Each row of a before or after table is a point. One or more steps were done to the points. Then noise was added and the rows were shuffled. The steps act on columns, c1 being the first. What was done? A step turns or swaps two columns, mirrors them in a line or flattens them onto one, adds a multiple of one to another, or multiplies or shifts one. Angles are multiples of 10 degrees, from the lower column toward the higher: turns from -170 to 170, lines from 10 to 170 but not 90. Use the fewest steps. Two steps may share a column if one is a turn and the other turns, adds or multiplies; they go together, in the order done. Otherwise the lowest column goes first.

Before, 12 rows:
[[-10  -7  19]
 [ -8  -5  23]
 [-37  43   0]
 [-11   6   6]
 [-11  62  15]
 [ -5   3 -21]
 [ -2   4  -7]
 [-17  -8  -8]
 [-23   3  -2]
 [ -2 119  16]
 [  0  10  18]
 [  5 -13  19]]
After, 12 rows:
[[-10  -5  14]
 [-10  66  32]
 [-23   2  -3]
 [-36  45  10]
 [  1 -14  17]
 [  2   8  17]
 [ -2 120  50]
 [ -2   5 -17]
 [ -1   5  -6]
 [ -9   4   7]
 [-17  -8  -9]
 [ -8  -5  22]]
Steps: add 0.3 times c2 to c3

Before (14 x 9):
[[-29   0  14  34  20   6  -8 -28  -7]
 [-33  -2 -14  -6   6 -28 -29  -6 -31]
 [  8  -3 -27  39   2  10 -15   4  -2]
 [  6 -18  19  68   0 -29 -14 -27 -13]
 [  3 -53   1  23  33 -16  14  -6  -1]
 [-15 -16   2  90  12 -19  22 -23 -23]
 [ 21  16  -2 -33 -30 -21 -10  11  -9]
 [-29 -48  15  33  28 -15  -5 -23  -5]
 [ 20  11  -2 -61  -1   4   4  42 -30]
 [-35  13  -8  31 -35 -57 -50  24  35]
 [-24  20 -26  24  13 -70 -35  -6  16]
 [ 45  28  21 -10  28  25 -27  27 -45]
 [ -6 -44  11  65  26   4  -5  -5 -56]
 [  6  36  22  -9  18   2  -2  44 -34]]
After:
[[ 39  28  20 -45  27  27 -26  27 -42]
 [ 33  -2 -25  24   0   9 -16   6  -3]
 [ 16 -52  -1  16  32 -16  15  -8   1]
 [ 46 -16   3  81  12 -21  22 -25 -24]
 [ -9 -50  15  48  29 -16  -4 -23  -7]
 [ -8  -1  14  50  21   8  -7 -28  -8]
 [-35   0 -14  24   8 -28 -26  -5 -32]
 [  0  18  -3 -44 -32 -22 -11  11  -8]
 [-15  14  -7  51 -34 -57 -50  21  37]
 [-19  13  -2 -64   0   6   3  43 -31]
 [ -9  20 -24  38  12 -69 -36  -7  17]
 [ 49 -18  17  48  -2 -30 -15 -27 -13]
 [ -2  36  23 -11  18   2  -3  44 -35]
 [ 34 -44  11  55  28   4  -6  -4 -58]]
Steps: multiply c1 by 1.3; turn c1 and c4 by -40 degrees

Before:
[[-10   3  13  -3 -20  26  -2  -3  -5  17  -7 -28  -1   2]
 [-29 -15  18 -18  -2  21  18 -33  -2  -5   9 -20   7 -23]
 [  1  18  48 -21 -10  -1  14 -19 -16   1  36  -2 -19  -2]
 [-26  11  16  -6 -30   6  17   7   3  21  29 -17  -9 -33]
 [-16  -3 -27 -12  41   4 -20  11  23  21 -30  30  27  26]
 [-19   3   2  27 -17  -3   5  -9  -4  -1  19  -3  19   4]
 [  1 -20 -22  -8  34  23 -34  33   7  -1 -22  30  37   5]
 [  4  18 -24  -1  31  -1 -24   9  -6  14  -9  -4  19 -11]
 [-13  12  16 -14 -35   0   7 -19 -18   6  -6   3  -5 -26]]
After (9 x 14):
[[-31 -14  46 -18   4  22  16  36  -1  -4   8 -31   7 -23]
 [-18   4   5  26   2  -3   5   7  -3  -4  19  -6  19   5]
 [  1 -18 -53  -7   2  22 -36 -44   6  -3 -21  -2  37   8]
 [-17  -3 -69 -11  -2   3 -20 -31  23  18 -30  -7  26  26]
 [-10   3  33  -2  -1  23  -1  24  -5  17  -8  13  -2   3]
 [  3  18 -59  -4  -1   1 -25  -1  -7  14  -9  23  20  -9]
 [-13  12  40 -16   1  -1   8   8 -19   7  -6  -9  -5 -26]
 [  0  19 120 -22   0  -3  16  11 -18   3  36  -3 -17  -4]
 [-25  10  39  -5   0   4  19  12   3  22  29  23  -7 -34]]
Steps: turn c8 and c12 by 120 degrees; add 0.7 times c2 to c12; multiply c3 by 2.5; multiply c5 by 0

Before, 14 rows:
[[ 26  25  -7 -29  10   7  -4 -32 -23 -24  23  32  -2 -29  -1  24 -13  14
    8  -2  30 -54 -21  -4  22 -36 -10 -14 -28  25 -11  46]
 [ -8  35  33  24  14  44   7  20  55   6  -7 -10 -30 -31 -15  10 -28   9
  -81 -20 -53  22 -42 -19 -17  -4  -9  44 -21 -32  43 -20]
 [-21 -14   4  17  47   9  40  24  23 -57 -30  20   4 -35 -24  11   9  -6
  -45 -86 -19  -3  19 -52  -5   0 -30  -3  17  14  19 -20]
 [-36  34  40 -24  14  47  -4 -17 -21  11  15  -8 -19  18  13  21 -23   9
    8   5  10 -50   9 -39  51 -28  -3 -13 -60  37  12 -29]
 [-47  25  60  37  -8  24   4  35  42  21  46 -15  -6 -21 -29   9 -22  33
  -56 -37 -42  17 -18 -25 -18 -26  44  20 -19 -18  33   4]
 [-25 -27  19  20  27  -4  13  35 -10 -53 -33  22  10 -54 -42 -30 -16 -36
  -55 -41 -30  18   0 -68 -10 -21 -37  10 -23  18   7  -5]
 [ 18   4  -4  -6  44 -24   6  12  21 -66   1  57  24 -31  -1 -33  45 -21
    4  -8 -14 -13   4  -4  11 -16 -47  13  -5  56   3   1]
 [ -7   0  27  10 -26  33 -19 -25  -1  30  28 -24 -15  35  36  35 -32  37
    1  15 -11 -36 -40 -51  47   3  19 -24 -35  31 -32 -18]
 [-41  -3  47   5  31  27  27  15  -2 -29   7 -21 -16 -47 -31 -15 -22  -3
  -25 -32 -25  29  -7 -47 -18  32   3  27  12 -19  11 -35]
 [ -1 -27 -23 -16  63   0  19  -7 -31 -60 -25  38  56  -6 -21 -13  40 -27
  -22  -9  13 -14  20   6  17 -36 -28 -18 -17  -1 -21   7]
 [ 17 -13 -15   2  82 -12   9   5 -11 -42 -48  23  53 -39  -5 -14  12 -61
   -1 -14  12 -30  28 -45   6 -15 -10   3  13  42  23  11]
 [ -5  25  28   6   9  24 -24  -9 -19  12  27 -20 -27  26  33  39   1  14
   10  11  52  -8 -40 -11  68 -17 -17 -16 -39  45   8  31]
 [-32 -34   0 -14  59 -24  20   1  19 -33  -1  16  26 -37  -8 -10 -13 -19
  -28 -45   0   6 -19 -42 -17  -1 -20 -15 -35   9  32 -31]
 [ 26  35  -6  -8   1   8  29 -22 -15  19  29   0 -27   2  32  12  24 -16
   21  12  18 -18 -15 -20  31 -50  -4 -47 -42  29 -22  16]]
After:
[[ 26  35  -6  39 -18 -11  27 -21 -14  19  28   1 -27   2  33  12  23 -16
   24  10  19 -19 -15 -19  31 -30  -5 -48 -43  28 -19  16]
 [-26 -29  21   5  15   8  14  36 -12 -53 -31  23  12 -54 -40 -32 -15 -35
  -55 -41 -30  18   0 -68 -11 -28 -36   9 -22  18 -21  -5]
 [-34 -35   0  14  48  17  21  -1  20 -33  -4  18  28 -35  -8 -10 -11 -17
  -30 -44  -2   5 -18 -40 -16  16 -22 -16 -36   8 -30 -30]
 [-22 -15   4 -11  30  -2  40  24  23 -57 -29  18   2 -32 -24   9   9  -5
  -45 -85 -20  -4  19 -52  -4 -15 -31  -1  17  15 -26 -19]
 [ -6  25  27   6  14 -20 -24  -9 -19  11  25 -20 -27  26  33  40   0  14
   10   9  52  -8 -41 -12  69 -22 -18 -19 -39  47 -23  30]
 [ 16 -15 -14  12  52  13   9   5 -12 -42 -48  23  52 -41  -3 -15  11 -60
   -3 -14  12 -27  27 -45   6  -7 -10   5  15  40 -74  11]
 [-48  27  60  -7  29 -11   4  33  40  22  44 -16  -7 -21 -28   9 -21  34
  -56 -36 -43  16 -19 -27 -16 -47  42  20 -20 -19  16   4]
 [ 18   4  -4  21  19  21   6  13  22 -66   5  56  24 -33  -2 -33  45 -19
    3  -8 -12 -12   4  -3  11   1 -47  13  -5  55 -42   3]
 [ -1 -27 -20  37   5  -5  19  -7 -30 -60 -26  39  57  -4 -18 -12  40 -28
  -24 -10  13 -17  20   5  18 -14 -26 -16 -16  -2 -69   8]
 [ -8  37  33 -21  41 -33   8  19  55   5  -8 -11 -32 -30 -17  10 -28   8
  -79 -21 -50  20 -41 -19 -20 -32  -7  44 -23 -34   9 -18]
 [ 27  24  -5  48   2 -17  -4 -31 -21 -22  21  33   0 -28  -1  21 -10  16
    8  -1  29 -55 -22  -2  21  -5  -9 -15 -27  26 -36  47]
 [ -5   1  26 -15 -41 -27 -18 -25  -2  32  26 -24 -17  35  36  35 -30  39
    0  16 -11 -35 -39 -52  47 -15  19 -24 -34  31  22 -17]
 [-35  34  40  26  14 -52  -6 -17 -22  12  15 -10 -20  19  15  22 -21   9
   11   5   8 -49   8 -38  51 -15  -3 -12 -60  36   5 -28]
 [-42  -3  46 -34  15 -24  26  15  -1 -28   7 -21 -18 -47 -32 -17 -20  -4
  -23 -33 -26  28  -8 -47 -20  11   3  27  13 -19  -8 -35]]
Steps: turn c4 and c6 by 160 degrees; turn c4 and c26 by 50 degrees; add 0.5 times c32 to c5; turn c5 and c31 by -70 degrees

Before:
[[-17 -18   1   2  16  14   0  14  -7  25  21 -42  -7 -21  20  -1 -39 -24
  -77 -22  35 -36 -10 -15  49 -23  27   5   5 -16 -42  19  31 -33   3 -40
   18 -32  41  59  20   1  26 -28 -10  22  30 -14 -26  -7  18  32  78  32
  -35   6  14 -11  35 -62   1  54 -45  25]
 [  6  -4  24  45  33 -11  16  -7 -39   3  22  -4 -29 -22  25  26   1 -14
  -24  11  -8  10 -47  29 -23   5 -30  19   2 -15  16 -14  -4  -2 -20  31
  -11  10  -9 -32 -28  -1  -4 -12  20  14  -4  48  14   0   8  20 -25  -8
    4  -9   7  30 -42  24 -41  23   9   4]
 [-10  14  41  20  59 -34 -26 -25 -37 -10  65 -13   4 -20  -3   1  -4   8
   12  40 -10  14   7  24   9  42 -46  36 -17  10   8  -2  20 -26  38  -8
  -14  -1  -9 -56   7  43  29 -37   8  26  -1  28  39 -20  12   7 -37  16
   20  -4   6 -21  25  -4 -16  22  13 -33]
 [-33 -51  20  -1 -13 -17  73   4 -20  10   1 -49  -8 -18 -23  15 -21 -18
  -23  -7  39 -35   8  26  14 -31  44  15   5  -6 -45  -6  41   2  -2 -21
    4  32  37 106 -20  30 -18   0  -8  16 -25 -13  48 -21   1  -2  69  23
   23 -26  63 -51   6 -16   7  54 -13 -26]
 [ -5  -4  32 -26  24 -32  45  26  -3   3  10  -2   1  -1 -14  -3   1 -42
  -42  17  -8 -33  22   5  48  -6  48 -17  -4 -37 -40 -48   4   2 -32 -12
  -33  47  37  85 -21  19 -35 -14   6  34  34  -1 -10 -29   0  18  34  15
  -19  -3  57 -21 -22 -46  42  56 -13  24]
 [ 23 -10 -26  15 -29   6  16   6 -12 -39 -47 -28  -9 -42   0   1 -14 -47
   24 -47 -38  -7  23 -43  -6   7  -3 -27  12  53 -15 -27  40  14   3  -6
   13  70   7   2 -41  59 -47  48 -43  25  11  13 -16  73   9  44 -29 -55
  -27 -47 -80  -3 -25  24  -4  20   3  17]
 [ -6   8  -8  15  55   1   5  -5 -21 -28  27  20   1  40   3  60  26   8
    5  26 -49  16 -13  35  -8  10 -29  -7   8  16   2  -2  24 -10  28 -18
   15   0   8 -48  32  38   3  20   9  12  17  28  57   9  17 -17 -56   4
   -2 -11 -39   0 -16 -23 -17  39  -6 -27]
 [ 31 -31  29 -13 -10 -30 -52   2 -20 -16 -36  -9  -3  -7 -37  -2 -17   4
  -39 -17  19 -40  -3  13  41 -28  15 -22   0 -10 -49   7  29  11   5  10
   21  -9  73  41  25  33 -17  30 -31  27  -4  10 -32  -4   1  21  40 -12
    2   4  62 -16  -4  10  35  30  23  -2]
 [ 38 -13 -27  21  15  58  12   9   2 -43 -47 -30  -1 -45   6  -3  18  24
   38 -48 -24  53  41 -56  -9 -20   1  -7  33   8 -31 -15  20 -19  -3 -14
   45  52  -9 -10 -48  71 -31  25 -14  -4   3  33   7  25  14  -7   1 -38
  -28 -42 -69  18 -53  64 -27  41  11  32]
 [-16  -6  -6  27  17 -15 -16  -5 -28  22  25 -11   7   3  11  30  14  -8
   24 -39 -50  34  -9  30  11  27 -53  10   7  -3 -16 -10 -22   1  13  15
   19  -8  -6  10  19  51   0  16  -6  26  -1  21  12   4   8  -3 -37  -4
   46  -4  12  18 -14  -5  -4  -2 -25 -21]]
After:
[[-17  -4  -4  31  18 -15 -14  10 -30  23  23 -11   7  -8   9  30  -4 -13
   24 -40 -48  36  -9  29   9  28 -54   9   8  -5 -16 -10 -22   0  14  15
   19  -9  -3   9  20  49   0  15  -9  28   0  22  13   3   6  -2 -37  -3
   46  -3  13  19 -15  -5  -3  -2 -26 -21]
 [-15 -20   0   1  16  14   1 -32  -3  23  20 -41  -8 -30  18  -1  33 -13
  -74 -21  34 -33  -8 -14  50 -20  28   2   8 -15 -41  19  31 -34  -2 -41
   19 -22  43  59  17   2  27 -26  -7  21  30 -13 -27  -8  18  33  77  33
  -33   7  12 -12  35 -60 -18  54 -42  23]
 [ 20  -9 -28  15 -30   7  16 -11 -11 -34 -47 -27  -7 -52   1   2  26 -40
   23 -44 -36  -7  24 -46  -8   6  -3 -28  12  53 -12 -29  40  14   7  -5
   12  49   7   3 -45  59 -49  47 -41  24  11  13 -14  73   7  45 -30 -54
  -28 -46 -80  -1 -23  24  47  19   4  18]
 [  7  -4  22  46  35 -12  17   9 -39   5  24  -5 -28 -33  24  28   7 -10
  -23  12  -6  12 -48  31 -23   3 -28  19   2 -12  14 -13  -5  -3 -20  31
  -11 -19  -8 -32 -31  -1   0 -12  20  17  -5  46  12   0   8  19 -24  -8
    4 -10   6  32 -42  24  40  22   9   2]
 [ -7   9  -7  15  56   1   7  15 -22 -30  30  20  -1  30   3  61 -23   0
    2  26 -49  15 -14  34  -8  11 -31  -5  11  16   3  -3  24 -10  27 -18
   15 -12  10 -48  32  37   2  22   6  13  19  28  54   9  18 -16 -59   8
   -2 -11 -40   3 -19 -25  15  41  -3 -27]
 [ -7  -2  28 -25  25 -32  41 -22  -4   1  12  -4   1 -10 -17   0  -2 -48
  -42  17  -8 -32  23   6  48  -5  50 -17  -6 -37 -40 -48   6   3 -35 -11
  -34  63  38  86 -20  19 -33 -14   6  34  31  -2  -9 -30  -1  19  34  15
  -18  -3  59 -19 -20 -48  -1  57 -13  26]
 [-33 -51  19  -2 -14 -17  74 -16 -23   9   1 -52  -9 -29 -24  17  17 -12
  -23  -7  41 -31   7  27  13 -29  44  17   3  -5 -45  -6  42   3   1 -19
    6  31  38 106 -22  31 -20  -1  -9  16 -27 -11  47 -22   1  -4  70  22
   24 -27  62 -51   5 -15  18  54 -13 -27]
 [ -9  14  42  19  61 -33 -25  20 -37 -10  67 -15   7 -32  -6   0  13  13
   13  38  -9  15   4  23   9  41 -47  38 -16   8  10  -2  21 -25  39  -9
  -14 -13  -8 -56   5  45  29 -36   7  24   1  31  39 -19  14   8 -36  18
   20  -6   8 -20  25  -1  11  23  15 -32]
 [ 31 -29  29 -11  -9 -30 -51  -9 -18 -19 -37  -5  -2 -18 -41  -4  15  10
  -39 -14  18 -39  -1  12  42 -28  12 -22  -1 -12 -49   5  28  10   6  13
   23  17  73  41  25  35 -17  31 -29  28  -3  10 -33  -7   2  20  37 -13
    3   5  62 -18  -1   9 -32  32  24  -4]
 [ 36  -9 -27  20  15  59  14   0   1 -45 -47 -30  -2 -57   7  -3 -28  16
   38 -50 -25  54  42 -56  -8 -21   2  -8  33   8 -32 -16  20 -19  -2 -17
   44  24  -7 -10 -46  72 -35  26 -12  -3   4  33   5  26  14  -6   2 -41
  -31 -42 -70  19 -54  63  54  43  11  33]]
Steps: turn c8 and c17 by -150 degrees; turn c17 and c18 by 20 degrees; shift c14 by -10; mirror c38 and c61 in the line at 20 degrees

Before (9 x 64):
[[ 11  47  13 -11 -23  26  19  42  12 -16  47  -6 -20   4 -24   9  -7  24
   -5   0 -28  28 -30 -22  24  -3  19 -25 -28  11 -13 -19 -36 -41  32   1
   21 -31  -7  36 -22 -37  -6  15  -3  20 -62 -29  30  18 -14 -28  41  43
   25  -8 -12  -3  28  38  -8  37 -30  34]
 [ 35 -15  21  32  33 -32  -8   5  12 -31 -12  16   1   2 -27  33  37  39
  -52  12   9   0 -36   6 -11   8 -45 -41 -19   5 -35   4  10  -2  14  42
   30  42  -6  39 -54  10   3   1  22 -20 -22  33 -45 -41 -40 -33  45 -34
   42  36  44 -29  20 -11   1 -48   6   3]
 [-26  26 -17  35  38 -31 -61 -18  26 -18 -17   2  23  22 -59  35  11  32
    0 -54 -32   8 -35  13 -46  18 -44  37  -9  20  43   1  43   2 -13  37
  -39  20 -25  34  10 -62 -40  21 -27 -40 -57  54 -31 -26 -52 -24  58  -9
   26 -23  -2 -38  38   3  46 -29 -40 -24]
 [ 42   6 -49 -33  -1  34   8  37  -4 -36   2  25 -25  46  19  32 -41 -29
    0  27  26  -9 -41 -31 -50 -18 -20 -20 -24 -36  10  36 -23  -9 -16  36
   16 -32  -5 -31 -14 -12   3 -12 -18 -17 -16 -29  43 -38  17  41  15  19
    4  -9 -27  49 -22 -37 -22  14 -24   5]
 [-14 -11 -34 -29  -6  46  26  24 -23  36 -22  22  -2   6  20 -10   5 -44
  -46  -8 -17   3  10  53  29 -39  -5  36 -17  50  36  23  14 -39 -49   2
   28 -48 -52  -8 -25  -4 -26  47  18  27   6  55 -21  41 -19   4 -19 -37
   12   4 -43  -5  40  -3  -6 -16 -34  37]
 [  6  47  14  15 -31  17  22  22 -26  31  15 -45   8  37  28  21  24 -20
   37  -2  25 -20   0 -21  15  11  16   7  -1 -17   7 -17  20  15  10  17
  -52 -19   4   0 -46 -19   9  -3  -8   0   1  40   7 -46 -22 -20  -2  37
   -7  20  -1  24   4  15 -36 -10  22 -27]
 [ 62  22  26  -9   2  29   7 -22   1  12  36  38   4   1  16  33 -22 -21
  -33  -9 -27  21 -60  18 -35 -43 -19 -10 -11   7  10  32   8  22  -2 -25
  -52 -21 -61  51  32  16  11  33 -16  28 -21 -18 -34  34   0  39  10 -14
    7 -20 -34  -5  39   7  35  -6  26  28]
 [  3 -37  15  33  -4  -6  18  28  34  38 -17  18 -20  35   2  25  -4 -20
    0 -31  14  32 -52  -4  18 -38  18 -24  37  -4  13   7 -46 -19 -12 -27
  -12  22  10  43 -43 -12 -37  30 -38 -17 -27   9  40  17 -33  25  -7   5
   32  29 -43  10  44 -10 -29  18  25  23]
 [  5  -1   3  -5  21  -6 -12  -8 -44 -31  41 -36  39  46  25 -40  12  31
   -1  15 -42 -16  -4  18  22  -5  44  40  24 -28 -20  23   0 -43   0  14
  -30  44  16   8  -4 -10  39 -11  20  38 -59 -10 -28 -46  26  47  -4  -3
   -4  26  12 -34  67  31  -3 -41  23  16]]
After (9 x 64):
[[ 45  15 -48 -30  -3  36   8  35  17 -36   0  22 -27  46  17  33 -37 -32
    1  29  25 -11 -44 -35 -50 -17 -20 -18 -25 -39   5  33 -22 -13 -10  36
   18 -33  -6 -26  18  -6   5 -11 -20 -16 -20 -29  44 -39   4  40  18 -11
    5  -8 -25  50 -18 -40 -23  11 -24   1]
 [-27 -14 -15  38  35 -32 -56 -17 -51 -14 -15   1  24  18 -58  32  13  27
    3 -50 -30   8 -40   9 -51  13 -45  32 -12  19 -34   1  46 -21 -12  34
  -38  21 -25  32  28 -55 -42  22 -29 -38 -55  54 -34 -26 -25 -23  57 -27
   28 -27  -2 -36  38   2  40 -28 -44 -24]
 [ 65 -20  26  -9   2  27   5 -20   0  13  40  40   4  -1  18  32 -23 -18
  -34  -6 -31  22 -60  18 -35 -43 -17  -8 -12   5 -33  29  11  25  -2 -25
  -55 -21 -61  55 -14   2   8  33 -18  29 -26 -15 -33  42   0  37  12 -19
    7 -17 -36  -5  36   5  34  -6  26  31]
 [ 37 -29  20  30  35 -32 -10   1 -41 -32 -14  12   2   0 -27  34  39  38
  -50  10  12   6 -34   2 -12   5 -44 -42 -23   2  63   3  12  -1  14  44
   30  43   0  40   4  10   4   1  24 -15 -20  33 -43 -46 -16 -31  42  19
   36  36  44 -29  13 -13   0 -52   3   2]
 [  6  -2  -1  -4  21  -8 -15 -10  24 -29  39 -36  38  46  26 -38  12  33
   -8  13 -43 -16  -2  17  21  -5  48  39  26 -29  14  26  -3 -43   0  16
  -30  45  17   5 -11   3  43 -11  24  42 -62 -10 -28 -47  46  44  -4  -2
   -6  21  13 -33  64  30  -3 -43  22  12]
 [ 14  33  17 -14 -21  25  18  41 -16 -13  49  -4 -20   8 -21   8  -8  26
   -3   1 -27  29 -29 -19  24  -1  20 -23 -27  10  25 -25 -34 -53  31   3
   23 -31  -8  39   4 -24  -8  18  -5  27 -64 -28  33  20 -12 -26  42 -51
   24  -6  -9  -5  29  38  -9  36 -34  31]
 [  4  10  19  31  -2  -5  20  27 -34  40 -15  15 -15  34   0  25  -5 -24
   -1 -30   8  31 -52  -5  15 -41  18 -19  35  -7  23   8 -47 -24 -13 -28
  -10  24   9  41  35  -4 -38  33 -34 -17 -31   9  41  17 -36  23  -7  32
   35  29 -43   9  43 -11 -28  18  26  24]
 [-20 -39 -34 -28  -3  47  25  23 -18  31 -25  23  -1   8  22  -7   6 -45
  -46  -8 -16   3  15  51  29 -38  -7  37 -15  53  -6  23  14 -37 -51  -2
   27 -49 -49  -8  43   9 -26  50  15  25   7  52 -17  40  23   4 -22  19
   13   2 -47  -9  41  -4  -6 -18 -36  40]
 [  9  28  16  12 -29  16  20  20 -22  31  14 -41   7  38  29  19  21 -18
   33  -6  24 -25   1 -24  12  11  17   5   0 -19  28 -17  21   5   9  17
  -45 -20   5   0  34 -22   8  -2  -5   3   2  40  12 -47  27 -22  -1 -51
   -9  18   2  25   5  16 -34 -11  27 -30]]
Steps: turn c2 and c54 by -100 degrees; turn c9 and c51 by -90 degrees; turn c31 and c41 by 130 degrees; turn c34 and c42 by -20 degrees
